Every row gives one point. The points of each table are mixes of a few directions, plus a little noise. Count the directions of each table, and those that both share. Where both have some left over, give the other angles between the two spaces (their principal angles), to ten degrees, smallest first.

First, 5 rows:
[[  0  -1]
 [-79 -30]
 [ 55  22]
 [ 12   4]
 [ 12   5]]
Second:
[[  3  -1]
 [-15   5]
 [-32  11]
 [ 95 -32]
 [-15   5]
 [-36  12]]
Directions: first 1, second 1, shared 0; angles 40

First:
[[  0   0   0]
 [-48 -15 -21]
 [ 26   9  11]
 [ 48  15  21]
 [ 61  18  27]
 [-88 -27 -39]]
Second:
[[ 11 -20 -13]
 [ -4   6   4]
 [-11  18  12]
 [  0   0  -1]
 [-29  49  33]
 [-26  41  28]
 [ 56 -95 -63]]
Directions: first 1, second 1, shared 0; angles 90

First (5 x 4):
[[ 60 -19 -39  65]
 [ 10  -2  -5  12]
 [-10   5   9 -11]
 [-28  54  86 -18]
 [-31 -37 -50 -47]]
Second, 8 rows:
[[  3   5  -1  -3]
 [ 27  48 -14 -25]
 [ 40  71 -21 -38]
 [-49 -88  26  46]
 [-47 -85  25  45]
 [ 30  54 -16 -29]
 [-20 -36  10  19]
 [ 17  30  -9 -16]]
Directions: first 2, second 1, shared 0; angles 80

First, 9 rows:
[[ 60 -64  -5  14  -6 -22]
 [-39  78 -47  23  52  46]
 [ 27 -30   1   4  -6 -12]
 [-48  76 -31  12  38  39]
 [ 64 -51 -31  32  19  -8]
 [-48  23  44 -37 -33  -8]
 [-64  39  48 -42 -34  -3]
 [ 37 -45   5   4 -11 -19]
 [ 12 -25  17  -9 -18 -16]]
Second:
[[-76  72  39 -34  23  16]
 [-19  36 -15   8  33  20]
 [  7  18 -31  23  37  19]
 [-25  50 -30  13  39  31]
 [ 44 -56  10   3 -23 -24]
 [-28  21  -2  -9 -32   4]
 [ 39 -50 -16  13 -38 -15]
 [ 61 -95  49 -18 -37 -51]]
Directions: first 2, second 3, shared 2

First:
[[ -5   2   9  33  16 -48  50 -18]
 [ -9  24  16  45  -8 -16  16 -24]
 [ -2 -38   5  -6  -8   4   2  -3]
 [ 11   1  22 -28  55  15 -12  48]
 [ 27  15 -24 -68  25  24 -35   7]
 [  0   9 -14  21 -32 -21  15 -55]
 [ 12  32  -8 -39  25  31 -37  38]
 [-33 -59  24  36 -39  29  -8  48]
 [ 27 -20  25 -17   3   8 -16 -91]
 [-27  35 -54  25 -38 -23  22  51]]
Second (7 x 8):
[[ -9 -82  48  15 -10  17  -1 -12]
 [ 12  94 -55 -18  12 -20  -1  12]
 [  4  43 -24  -9   5 -10   0   6]
 [  9  65 -39 -14   9 -15   0   9]
 [ -7 -54  32  12  -6  11  -1  -6]
 [-11 -95  56  20 -11  20   0 -13]
 [  4  28 -16  -5   4  -6   0   3]]
Directions: first 5, second 1, shared 1

First, 7 rows:
[[ 11 -40   0 -14  35 -40  88  13 -17]
 [ 41  21  52 -39 -28  18 -35  16  35]
 [-56  17   6  19  11 -21 -11 -17   5]
 [ -1  -5  18   1  -5 -45   2  18   8]
 [-66  25 -60  41  19  71 -27 -59 -25]
 [ 23  32 -15 -37 -36   9 -40  14  30]
 [ 47 -50  -1  28   3   8  24  15 -37]]
Second, 8 rows:
[[-18  33  -7 -28  -2  15 -11 -12  23]
 [ 14 -26   6  24   2 -11   9  11 -19]
 [ 51 -95  22  84   6 -43  30  35 -69]
 [-36  69 -17 -62  -4  31 -23 -26  50]
 [ 18 -36   8  31   1 -16  11  13 -27]
 [ -1   0   0   0   1   1   1  -1   0]
 [-42  82 -19 -75  -5  39 -25 -29  58]
 [ 15 -27   6  24   3 -11   8  10 -19]]
Directions: first 5, second 1, shared 1

First (10 x 11):
[[  4 -26  -5   2   6  -7  25  -9   4  15   3]
 [ -5   9  -4 -24 -38  -2 -16  27 -22  11  -7]
 [-33   7  45 -16   9 -22   9 -95  17 -25  26]
 [ 10   4 -12   7   1   9  -8  27  -4   2  -8]
 [  3 -21  -2   2   7  -7  20 -12   6  10   4]
 [ -4  15  -3 -18 -31   0 -19  25 -18   4  -8]
 [  1  -5   8  16  30   0  12 -30  18 -11   7]
 [  7 -17 -10   5   4  -1  13   8   1  12  -2]
 [ 10 -12 -13   4  -1   3   7  21  -3  13  -6]
 [  7  45  -4  20  12  25 -43  37   1 -30 -11]]
Second, 8 rows:
[[-18 -10  -7  18  -8  13  -7 -13  -2  38  -1]
 [ 25  18 -12 -18 -22  31  -9 -21   4  41 -13]
 [ -6 -24  11  14   6 -14 -10   4   3 -10  -6]
 [-24   3 -11   3   2   4  10   7   1   1  13]
 [-18 -10   6  -1  10   2  18  29  11 -39 -13]
 [  6  -3  31  12  21 -18  21  17 -18 -46 -18]
 [ -4  10   9  11  16 -30   8   0 -24 -18  29]
 [ 37  16 -23 -37 -27  14 -27 -22  23  34   7]]
Directions: first 3, second 5, shared 0; angles 70, 70, 70

First, 8 rows:
[[-11 -16  35   3  12  20  -2  31   3  23  60  38]
 [-20 -48  16   5  28  21  29  54 -16  48  34  16]
 [-31 -68  13 -14  27  22  58  44 -24  58  32  40]
 [ 35  64 -40  25 -16 -27 -47 -34  15 -52 -76 -95]
 [ -5  -1  36   5   6  17 -17  21   9  10  61  37]
 [ 27  53 -41   6 -25 -31 -28 -52  10 -51 -77 -63]
 [-11 -15  26 -14  -3  11   9   1   0  10  45  57]
 [ 17  35 -42 -17 -32 -32  -2 -68   1 -46 -78 -29]]
Second, 9 rows:
[[-93  89 -55  15  55 -70 -35  54  35  49 -55  89]
 [ 35 -33  19  -6 -22  25  13 -21 -13 -18  21 -34]
 [ 41 -39  24  -6 -25  31  17 -24 -15 -22  25 -40]
 [-68  64 -40  11  42 -51 -27  40  26  35 -40  64]
 [  7  -8   4  -1  -4   6   4  -4  -3  -4   5  -7]
 [-54  52 -32   9  34 -41 -21  32  20  28 -32  51]
 [ 55 -52  32  -9 -34  42  21 -32 -21 -29  33 -53]
 [ 64 -60  36 -11 -39  48  24 -37 -25 -34  39 -61]
 [ 14 -12   8  -3  -8  10   6  -8  -5  -8   8 -12]]
Directions: first 3, second 1, shared 0; angles 90

First:
[[ 14   9   2  37  28   9   7 -18 -43  -6  22 -33  13 -30]
 [ 20   3  14 -10  -9   1 -29   6 -35 -24  -5 -15   2   9]
 [ 27  -2   3   5   8 -22  29  22 -16  21 -56  12 -12  15]
 [  7  22  -2   4 -12  17 -29  -4 -16 -15  21 -21  16   1]
 [ -8  15  -6  -9  -5  -9  23  13  35  13 -34  14  -5  10]
 [-15  -6   2 -14  -4  -3   1  -1  22  -5  -1   8  -6   0]
 [ -5 -10  14 -21   5 -21  19  10  15  -7 -42  11 -17   3]
 [-40 -32 -28   7 -11  28 -21 -28  40  23  95  24   8  -9]]
Second, 9 rows:
[[-19   2  15 -10  12 -12  10 -16  17 -13  -9 -12  -6  -4]
 [ 10 -19  -2   2   1   1  -6   8 -20   0   9   9  -2  -5]
 [ 30   0 -19  23 -14   3  -1  11 -18  54   0  19   6  39]
 [ -4  12  -9 -12  -8  21 -23  21  -2 -51  16  -7  10 -45]
 [ 20   7 -12  21 -11  -3   7   1  -7  57  -7  13   4  46]
 [ 19 -22  -8   3  -4   9 -15  17 -30  -9  18  13   2 -15]
 [ -5  -3   5  -2   3  -5   4  -6   4  -1  -3  -2  -3   0]
 [ 11 -37   9   6  12 -15   8  -8 -21  21   2  13 -13  14]
 [-61  64  23 -32   9  -1  17 -26  77 -58 -27 -45   5 -27]]
Directions: first 5, second 3, shared 2; angles 50

First, 11 rows:
[[ -9  17  17  40  12  -1 -40  28 -14  49 -25 -15  13  11  27   1 -47  19]
 [-13   4   8 -32  13   6 -10  14 -24  23  30 -40 -22  -2 -34  16 -24  16]
 [ -8 -14 -16  -9 -31  -6  50 -35   9 -53  -7  10  -5  -5  -1  -8  51  -5]
 [-10 -25 -11 -41 -44   6  52 -35  16 -44  -3  60  -9   2 -32  23  77 -29]
 [-62   2  14 -24 -20  15  -6   8 -47  39 -14 -45 -16  23  -4  45 -22  52]
 [ 43  13   2   7  58  10 -57  32  14  27  19  20  24  -1  31 -10 -49 -20]
 [ 16 -13  -7  32 -45 -13  39 -34  41 -33 -30  41  -6 -15 -24 -34  61 -29]
 [  4  19  24  39  11  11 -69  35   8  83 -26 -17  -5  -1  -7 -13 -57  12]
 [ 22 -13 -28 -17   8  16  13 -29  37 -61   5  21  13  -7  48 -27  29 -16]
 [-34  19  21 -12  32 -38  20  37 -95  14  41 -39  14  27  -3  66 -45  29]
 [ 48  -5 -22  16   7  -3  11 -24  51 -45   9   5  -4 -29   2 -62  25 -28]]
Second:
[[ 69 -34  28  47  22 -21 -62 -26  47  46 -27  59   6  54  21 -45   9  -6]
 [ -9   8  -9 -24 -16  -7  12   7  -9 -14  25 -36  -4 -51 -23  10 -19   2]
 [  1 -52 -48 -44  34   9 -63 -33  35 -45  14 -13   4  28   2 -14  34   1]
 [ 39  -6  12  -3 -17 -30 -17  -4  16  14  24 -20  -4 -57 -27 -15 -35  -3]
 [ 16   5  25  39   7   0   0  -1   4  32 -31  45   3  46  23 -12   9  -1]
 [-65  37 -13 -15  -8  30  62  26 -45 -24  -4 -17  -2   1   6  39  10   6]
 [-55  24 -31 -50 -19  15  45  19 -35 -46  32 -59  -6 -56 -23  36  -9   5]
 [ 31  -5  26  41  10  -7 -17  -7  15  36 -26  44   4  40  18 -19   5  -2]
 [-29 -25 -52 -60  13  13 -20 -12   5 -58  28 -44   0 -15 -13  10  17   3]
 [  2  52  59  67 -25  -3  60  32 -33  60 -36  43  -1  12  16   8 -20  -1]]
Directions: first 6, second 3, shared 0; angles 30, 40, 50

First (11 x 20):
[[ -6 -26  15 -30  -7  24  -6  -4  39  22 -17 -16   3   4 -25 -25 -45 -23
  -21 -16]
 [ 23 -26  19  -7 -27 -11 -20 -37   8   3 -22   3   2   3 -28  14 -34 -44
    0 -21]
 [-23  32   6  -2   3  55  32  51  35  30 -12  13 -10  -2  10 -11  13   2
    9  27]
 [-54  22 -31 -17  59  38  32  67  14   8  40 -31   4  -2  37 -61  28  83
  -26  24]
 [-28  -3 -19 -16  36   7   7  23   3  -3  27 -27   7   1  16 -41   4  48
  -26   1]
 [ 28   1 -21  35   3 -73 -22 -42 -72 -49  27   8   5  -2  18  40  37  22
   17  -6]
 [ -5   9   3   1  -2  15   8  13   9   9  -5   6  -3   0   2   0   4  -2
    4   8]
 [ 20  13 -16  34   0 -51 -10 -23 -57 -37  19  14   0  -3  18  38  39  17
   21   3]
 [  2 -43   3 -27   4 -14 -23 -29  10  -3   3 -29  11   5 -21 -26 -42  -5
  -29 -30]
 [ 32  21  37  22 -61  21   5  -9  19  25 -55  53 -17  -1 -24  59  -5 -83
   44  11]
 [ 10  -1   4   7 -11  -9  -5 -11  -7  -4  -5   8  -1   0  -3  14   1 -12
    8  -2]]
Second, 11 rows:
[[ 42  49 -10  70 -34 -64   8 -19 -73 -41  -5  65 -12 -11  24  95  73  -9
   69  17]
 [ 13   7  -8  18  -9 -30  -2 -13 -26 -19   1  14  -1  -3   4  26  17   3
   15  -3]
 [ -5  30   7   9 -18  24  30  34  21  20 -24  33 -10  -7   2  16  13 -12
   26  13]
 [-18   6  21 -16  23  80  -9  18  33  35   8 -32  -9  19   4 -38 -10 -13
  -25  39]
 [ 19  10  28  13 -21  31 -15 -16   6  16 -17   9 -11  11 -10  22  -2 -50
   11  22]
 [-12 -11   8 -25 -11  20  14  17  41  22 -22   1   2  -4 -18 -20 -32 -12
   -8 -16]
 [ -4 -45 -12 -28  14 -33 -17 -24   1 -15  13 -31  17  -2 -15 -30 -36  20
  -33 -39]
 [-29   1   8 -28   0  51  28  45  60  37 -21  -1  -1  -4 -10 -33 -25  -2
  -11  -2]
 [ 15   5 -21  26   2 -57  -6 -21 -52 -38  18  11   5  -7  16  28  31  24
   15  -7]
 [ -5 -27 -19  -9  38 -28 -29 -26 -31 -27  43 -44  12   8  11 -30  -2  40
  -35  -8]
 [-15 -24  -4 -27  13   6  -2   4  21   7   5 -23   9   0  -9 -34 -28  13
  -26 -17]]
Directions: first 3, second 4, shared 3

First (8 x 24):
[[-21  -5  21 -25  12   6   8  13  18 -14  34  26  21   2  -8 -20 -26 -22
   22  12   0  24  -7  37]
 [-15  -1  17  12 -12  10  14  15  27  -9  44   9  22  13  -3   1 -38  -8
   38  19  -9  33   4  47]
 [ -2   3  38   0  38  11  -3  26  30  -9   0  17   2 -25 -14   1   2  -8
   27  -9  -7  23  -3  42]
 [ 16   1 -43 -17 -25 -28 -23 -30 -70  25 -28  -6 -33  10  23 -11  38   3
  -64  -1  20 -52 -18 -59]
 [  9  -5 -48 -42 -13 -25 -15 -38 -66  15 -39  -8 -23   9  16 -21  36  -2
  -72  -8  24 -57 -15 -82]
 [ 20   9   5  50 -11  -1  -9   8   3  13  -9 -15 -20  -8   7  29  15  21
    9  -3 -10   3   5  16]
 [ 15   4  -4  37   7  17  17  -4  35  -8 -35 -42   6 -10  -9  34   3  31
   14 -22 -15   3  32 -30]
 [-21  -5  16 -17   4   9  14   9  22 -15  34  17  25   9  -8 -14 -32 -16
   25  12  -2  25   0  30]]
Second:
[[-24  -7  23 -29  28  13  17  15  33 -23  23  23  30  -3 -17 -22 -27 -22
   27   4   0  29   2  27]
 [ -3   0 -28  20 -45  18  23 -29  15  -5  14 -47  21  29   9  30 -35  24
   16   0 -17  -3  31 -28]
 [  9  -4  16  -9  59 -12  -2  24   5  -6 -51  23 -10 -34 -22 -22  38  -6
  -21 -13  18   2  -8 -17]
 [  0   5  41 -47  63  18 -29  10   6  -7 -18  21 -15 -44  -9  -6  33 -22
    6 -33  -6  -6 -21  28]
 [-20  -2   7 -52   6  23  -2 -19   7 -14  25  -1  18   4   1  -5 -22 -19
   14 -11 -11  -4  -3   8]
 [  9   1 -34  55 -72 -21   8 -11 -25  21  25 -20  -6  38  22  15 -18  22
   -7  32   0  -4   7  -6]
 [  2  -4   3 -30  33 -21 -15  10 -25   4 -27  31 -16 -18  -6 -33  34 -17
  -36  -3  22 -12 -22 -14]
 [ 27  10 -28  95 -73 -19   1   0 -16  30   9 -33 -22  27  23  40  -1  40
    1  24  -7  -1  14   3]]
Directions: first 4, second 5, shared 4
